Every row gives one point. Examples show where two turns around zero, p and q, send a point. Write where each new point lands after one turn and then the other. Backwards means that the second turn is done in reverse. Each puzzle has new turns, and all numbers are rounded.
In the rows, 128 means zero.

Turn p:
[114,106,71] -> [156,178,102]
[137,135,182] -> [105,79,138]
[147,116,129] -> [147,116,128]
[130,145,63] -> [152,189,144]
[111,137,195] -> [79,78,126]
Turn q:
[106,97,142] -> [93,147,132]
[115,91,115] -> [88,121,122]
[178,121,133] -> [139,97,167]
[144,142,72] -> [142,79,96]
[97,190,178] -> [180,196,123]
Where do these land?
p, then q backwards: [153,154,184] -> [179,88,112]
p, then q: [136,98,107] -> [144,94,132]
q, then p backwards: [95,137,158] -> [107,137,88]
p, then q: [72,121,85] -> [174,123,74]
p, then q: [185,130,106] -> [145,117,186]

Turn p:
[165,84,115,179] -> [109,66,155,163]
[77,138,157,93] -> [145,162,126,70]
[152,158,153,75] -> [175,178,128,143]
[173,177,113,158] -> [94,153,127,190]
[80,109,86,135] -> [106,97,87,91]
[121,102,145,129] -> [138,112,147,111]
Turn q:
[121,102,160,93] -> [145,81,150,131]
[170,128,117,113] -> [158,138,124,95]
[100,103,196,150] -> [142,103,159,197]
[141,107,76,145] -> [130,140,71,114]
[108,200,91,140] -> [66,179,136,105]
Where do these land?
p, then q backwards: [159,145,82,126] -> [104,95,121,169]
q, then p: [136,137,99,183] -> [85,152,92,145]
q, then p backwards: [105,169,107,146] -> [112,172,131,157]
p, then q: [140,107,198,106] -> [179,136,185,125]
q, then p: [99,83,154,79] -> [157,64,157,113]

Turn p:
[132,146,150,145,136,151] -> [105,154,139,112,133,136]
[123,31,121,124,118,120] -> [135,49,94,121,109,171]
[137,161,100,138,120,127] -> [125,149,142,163,125,112]
[137,142,128,100,125,139] -> [152,149,130,123,117,128]
[138,132,138,129,154,120] -> [129,139,116,124,154,133]
[138,166,153,131,118,118] -> [132,150,163,119,148,116]
[91,118,107,131,126,121] -> [117,105,111,133,112,100]
Turn q:
[108,117,100,125,142,176] -> [160,141,116,142,133,176]
[141,133,123,120,95,114] -> [117,129,157,115,109,121]
[103,122,188,133,130,104] -> [74,120,118,147,160,107]
[122,139,135,108,157,144] -> [141,129,115,116,162,138]
[131,153,87,142,101,113] -> [142,162,146,118,90,114]
[154,114,96,119,138,110] -> [143,112,116,99,97,128]
[137,119,167,148,134,134] -> [119,102,128,157,146,112]
Where do these land?
p, then q: [104,140,75,135,116,116] -> [105,137,121,150,84,99]
p, then q: [124,154,157,111,130,136] -> [125,129,139,97,152,115]
q, then p: [164,126,156,135,128,139] -> [125,99,116,117,152,152]
p, then q: [119,139,129,137,124,175] -> [114,165,157,129,138,134]
p, then q backwards: [108,136,81,116,150,137] -> [112,123,119,174,148,106]
p, then q: [158,124,163,92,125,107] -> [156,84,135,107,152,126]
p, then q backwards: [131,123,129,138,142,100] -> [129,130,154,126,146,137]
p, then q backwards: [115,83,136,160,110,116] -> [151,83,155,108,123,124]

Turn p:
[157,110,110,127,75,122,153,69,144] -> [178,101,156,114,83,133,108,147,168]
[143,152,147,153,108,64,137,50,170] -> [146,137,177,136,93,85,93,97,206]
[81,161,132,135,184,124,102,177,36] -> [48,164,104,150,125,102,191,128,59]
[97,135,127,158,106,152,98,113,198] -> [137,175,135,117,138,156,54,125,144]
[120,178,123,102,181,130,173,153,124] -> [116,150,118,151,151,154,198,94,142]
[131,94,141,154,100,90,194,99,121] -> [164,90,162,190,94,115,122,135,146]
[115,129,120,82,75,163,85,153,171] -> [109,126,130,74,167,178,90,171,141]
[118,82,98,120,140,119,86,135,138] -> [103,100,89,110,116,136,89,118,113]
[150,110,170,96,131,152,115,154,140] -> [135,102,139,103,185,129,127,126,108]
[179,112,117,151,106,118,125,159,124] -> [156,109,91,131,141,95,124,163,136]
[119,146,122,130,200,175,139,146,41] -> [117,155,106,131,115,126,213,107,46]
Turn q:
[128,83,165,151,137,173,170,157,134] -> [109,102,191,165,149,119,168,139,126]
[143,117,151,73,136,183,156,173,131] -> [79,168,163,153,151,95,148,172,135]
[91,169,117,161,165,158,85,156,117] -> [93,99,88,185,118,126,88,115,105]
[161,121,134,143,72,74,87,115,87] -> [186,139,148,86,113,108,78,81,137]
[184,98,112,148,85,145,131,75,121] -> [174,118,182,91,120,161,99,161,142]
[89,79,127,128,173,85,116,82,128] -> [107,102,110,88,158,178,150,74,141]
[94,161,164,91,111,143,101,76,140] -> [78,140,117,94,59,138,124,125,144]
[104,152,68,154,89,152,153,83,136] -> [152,107,116,106,92,169,123,172,68]
[155,157,100,114,140,114,178,170,99] -> [163,185,116,167,156,121,141,142,103]
[165,91,152,164,178,83,161,156,169] -> [169,98,128,160,179,123,186,111,181]
[93,180,120,81,122,99,70,165,148] -> [97,148,50,113,110,69,104,116,127]
Where do these land?
p, then q: [128,152,100,174,140,118,120,96,122] -> [167,136,105,109,86,113,116,139,119]
p, then q: [125,128,184,170,131,180,138,106,159] -> [137,158,134,166,100,146,87,107,187]
p, then q backwards: [103,157,119,117,93,139,92,101,149] -> [150,120,133,84,112,148,109,86,112]
p, then q: [108,92,145,150,141,171,150,65,50] -> [165,179,213,120,91,118,108,89,109]
p, then q backwards: [194,136,135,61,117,116,135,119,122] -> [132,67,143,137,114,99,131,114,192]
p, then q: [147,200,154,133,135,117,160,153,60] -> [173,154,118,174,119,128,210,110,104]
q, then p: [118,114,80,81,156,63,179,158,145] -> [140,134,88,144,106,151,217,84,155]
p, then q: [129,100,173,123,101,81,102,173,158] -> [100,79,95,131,173,126,126,78,152]
q, then p backwards: [122,101,118,166,89,172,125,120,153] -> [134,82,148,101,83,126,129,115,98]
p, then q: [106,101,73,105,177,123,79,189,161] -> [83,107,86,102,162,179,90,156,68]

Turn p:
[163,102,225,156,131,124,132,123,118,136,137] -> [107,151,206,95,117,118,95,104,112,174,128]
[154,143,109,84,131,119,111,158,131,119,139] -> [110,136,98,128,144,84,126,118,144,101,116]
[146,119,106,144,131,120,152,93,120,108,141] -> [177,146,132,139,126,121,130,132,105,125,139]
[121,143,144,126,102,112,118,102,155,118,143] -> [122,151,155,139,106,138,150,121,131,102,117]
[68,133,121,101,99,151,105,103,118,126,145] -> [121,107,109,153,75,164,119,126,133,97,103]
[98,135,102,144,126,173,163,143,123,117,111] -> [142,96,106,117,119,144,125,186,125,128,145]
[79,146,158,138,135,151,140,99,110,120,94] -> [128,123,130,107,88,185,113,136,139,133,161]
[133,85,122,131,130,112,120,113,154,118,61] -> [162,147,122,93,154,163,152,120,158,156,101]
[117,116,123,155,151,121,104,127,136,108,144] -> [135,133,144,147,160,151,107,129,123,114,123]
[160,140,107,91,134,135,109,132,152,181,132] -> [120,89,119,129,138,87,162,89,150,119,122]
[147,135,116,155,120,108,100,157,104,123,144] -> [112,146,128,172,153,108,111,137,135,144,128]
[150,139,105,111,147,111,182,187,114,161,144] -> [99,111,88,115,155,73,145,139,83,144,154]
Turn q:
[126,149,146,130,138,127,125,119,100,109,146] -> [132,150,129,115,147,110,127,106,138,137,108]
[137,115,124,128,145,113,52,120,101,133,89] -> [130,104,113,109,178,85,104,170,99,135,140]
[131,105,141,146,133,117,121,142,175,133,121] -> [101,132,146,124,112,152,104,150,113,120,149]
[147,102,130,146,90,149,130,125,188,116,155] -> [126,146,145,172,82,152,80,139,133,121,136]
[116,208,139,138,117,133,148,147,110,114,136] -> [137,175,95,117,133,147,159,96,121,165,98]
[139,103,136,136,152,128,127,123,134,179,147] -> [137,99,180,120,125,133,123,121,105,124,137]
[109,134,98,138,136,122,141,107,192,111,151] -> [128,155,143,156,130,175,120,130,160,128,172]
[99,176,132,140,137,131,120,188,102,112,160] -> [90,166,122,143,156,131,164,102,104,165,92]
[126,107,137,104,124,167,125,109,98,105,90] -> [134,104,84,126,137,101,111,117,136,86,114]
[143,123,145,48,132,115,134,133,95,107,149] -> [137,155,135,129,122,61,171,123,137,86,118]
[140,155,69,141,139,122,150,121,120,127,107] -> [157,113,111,130,150,165,159,153,154,143,119]
[123,109,140,141,110,118,148,118,111,114,136] -> [116,121,130,120,108,115,118,117,158,136,116]
[144,103,147,122,137,131,122,118,101,128,86] -> [129,99,112,94,132,105,114,141,124,102,116]
[110,102,107,134,100,120,147,121,166,204,120] -> [138,75,146,139,79,158,137,128,109,145,179]
Where do these land?
p, then q: [82,122,153,111,129,138,147,99,104,164,119] -> [152,90,114,168,101,99,113,102,134,129,128]
p, then q backwards: [102,114,135,119,169,107,95,91,165,114,159] -> [129,131,144,124,182,189,152,124,146,133,144]
q, then p: [139,115,130,147,92,160,151,155,149,121,127] -> [137,120,131,149,110,147,131,167,162,150,112]
p, then q: [156,102,123,147,111,148,125,149,100,112,151] -> [113,119,134,102,136,117,126,164,92,155,128]
p, then q backwards: [150,114,97,140,142,152,154,153,117,112,106] -> [146,139,109,132,125,108,92,101,110,126,95]
q, then p: [150,125,111,108,117,122,122,155,128,168,108] -> [124,136,110,124,124,104,113,151,104,169,119]
p, then q: [150,129,107,175,123,102,131,147,128,134,119] -> [122,124,164,103,138,161,147,117,110,140,113]
q, then p backwards: [117,116,133,135,95,139,108,145,119,94,100] -> [116,132,112,101,116,129,122,169,94,123,135]
p, then q: [62,134,159,86,156,99,140,111,131,97,178] -> [135,140,61,158,170,83,112,95,163,133,101]
p, then q: [154,174,84,132,113,128,107,106,133,156,117] -> [124,140,166,127,97,175,113,139,167,141,131]
q, then p backwards: [115,122,172,88,155,92,149,77,134,109,147] -> [181,175,163,100,153,126,126,103,150,105,109]
p, then q: [158,168,132,147,133,148,106,149,126,156,103] -> [102,139,177,132,111,147,123,119,124,129,169]

Turn p:
[181,145,117,98,141,109,137,163,130,160,107,177] -> [127,105,63,124,92,118,155,123,157,126,169,151]
[181,149,103,87,122,161,161,142,130,132,168,153] -> [112,113,125,141,85,130,160,144,208,140,135,127]
[187,159,157,110,102,119,138,143,105,149,135,111] -> [134,108,117,144,61,82,139,130,132,143,127,116]
[118,174,141,102,138,127,146,148,140,168,138,128] -> [105,114,121,152,83,157,152,106,116,141,139,133]
[86,88,138,101,129,128,120,95,116,74,103,89] -> [135,117,162,74,175,128,132,122,103,114,87,90]
[103,128,116,167,153,114,116,161,130,97,138,99] -> [101,134,144,136,150,127,118,158,94,100,108,164]
[101,81,86,133,115,105,78,85,139,147,121,107] -> [140,160,165,82,165,130,104,136,103,128,183,110]
[100,136,140,143,136,174,86,111,101,102,105,109] -> [149,180,147,107,143,127,142,116,106,131,77,136]
[77,69,151,168,128,157,121,140,130,120,110,95] -> [124,154,154,112,158,136,69,97,104,86,90,129]
[169,162,138,121,154,113,171,136,88,165,164,174] -> [156,104,96,193,83,133,168,138,157,109,152,127]
[84,88,117,132,80,99,85,106,159,100,139,163] -> [104,146,139,121,216,106,111,111,126,150,163,104]
[152,170,101,142,111,123,185,134,126,140,118,156] -> [122,120,74,159,100,151,123,166,151,149,130,115]
[124,114,160,160,155,133,118,100,168,109,118,104] -> [156,108,156,119,154,136,94,117,107,146,104,162]
Turn q:
[110,110,135,123,145,124,149,137,144,173,125,110] -> [126,156,151,145,95,114,122,143,106,122,150,131]
[130,170,153,145,147,118,156,54,70,71,166,87] -> [180,67,144,70,98,120,153,111,163,90,79,173]
[130,129,136,89,163,153,90,202,150,142,98,108] -> [71,153,125,111,149,124,72,186,115,136,159,126]
[151,125,154,146,133,104,115,141,151,135,93,106] -> [121,149,167,138,159,142,111,144,110,108,112,132]
[103,112,91,124,108,120,115,137,153,136,87,139] -> [98,135,143,168,151,106,126,114,130,161,142,115]
[123,144,132,124,119,197,192,45,166,96,153,180] -> [132,121,71,157,98,113,214,114,203,70,131,127]
[177,105,103,108,141,112,117,152,138,147,123,135] -> [142,126,126,157,144,160,86,146,122,135,157,112]
[114,110,141,110,137,96,144,162,134,123,158,169] -> [109,109,93,144,110,148,128,119,74,125,142,135]
[111,124,151,156,123,119,92,31,73,100,181,129] -> [201,120,99,102,115,115,150,81,153,139,64,193]
[124,148,115,124,91,116,100,155,163,136,144,116] -> [101,153,133,112,148,138,106,83,123,129,150,114]
[122,154,109,83,109,133,134,121,125,147,110,137] -> [121,118,116,137,124,88,105,117,142,122,138,91]
[137,134,187,141,103,135,144,87,61,95,144,128] -> [161,107,110,94,99,135,151,126,135,113,41,128]
[128,91,104,120,127,134,128,181,136,117,111,96] -> [86,127,157,134,120,157,105,150,130,166,145,122]
[124,139,108,170,154,112,116,153,125,135,99,147] -> [134,121,147,128,174,121,149,148,96,150,147,128]
[136,127,102,157,121,146,128,163,129,168,130,133] -> [137,157,137,119,135,138,140,139,115,155,163,94]
Where do these land?
p, then q: [98,107,141,173,122,116,48,97,110,128,129,104] -> [179,91,110,79,148,115,103,149,92,90,100,137]
p, then q backwards: [109,95,127,153,82,98,72,111,93,137,72,145] -> [122,181,137,127,120,128,75,145,129,204,137,164]
p, then q: [125,97,116,180,76,134,77,92,106,111,117,89] -> [142,115,137,75,170,109,60,137,87,97,117,132]
q, then p: [134,129,133,149,151,160,172,142,149,152,161,162] -> [90,125,139,160,108,131,129,171,165,121,102,106]
p, then q: [104,177,158,127,101,138,165,171,154,123,150,129] -> [125,164,160,142,127,85,178,117,122,171,113,131]
p, then q: [137,104,99,97,148,115,100,151,127,105,149,146] -> [100,97,109,144,102,137,140,123,107,101,149,155]
p, then q: [142,107,132,171,114,93,70,84,153,98,101,126] -> [181,113,103,122,146,127,69,158,78,121,149,141]
p, then q: [106,141,160,94,131,163,139,118,143,130,128,132] -> [138,153,140,154,112,100,143,138,160,112,110,124]
q, then p: [125,152,101,101,162,128,166,163,119,125,139,129] -> [96,126,169,134,140,101,124,123,146,90,140,106]
p, then q: [161,88,125,84,101,99,103,123,93,109,150,137] -> [118,98,161,141,99,160,98,101,103,91,136,163]
p, then q: [162,193,144,140,160,148,157,133,129,164,124,127] -> [138,156,122,147,140,147,166,111,141,154,121,57]
q, then p: [126,139,131,111,164,138,190,134,113,96,135,141] -> [87,119,129,121,153,111,95,131,161,90,118,99]
q, then p: [151,102,60,67,121,136,111,132,122,106,118,146] -> [122,163,176,117,139,138,79,124,127,121,182,169]
q, then p: [107,160,131,137,139,110,175,102,158,169,150,118] -> [135,93,140,166,148,89,137,157,137,148,105,92]
q, then p: [133,129,161,136,147,143,174,165,150,165,98,88] -> [80,123,129,161,118,92,143,110,99,123,71,120]
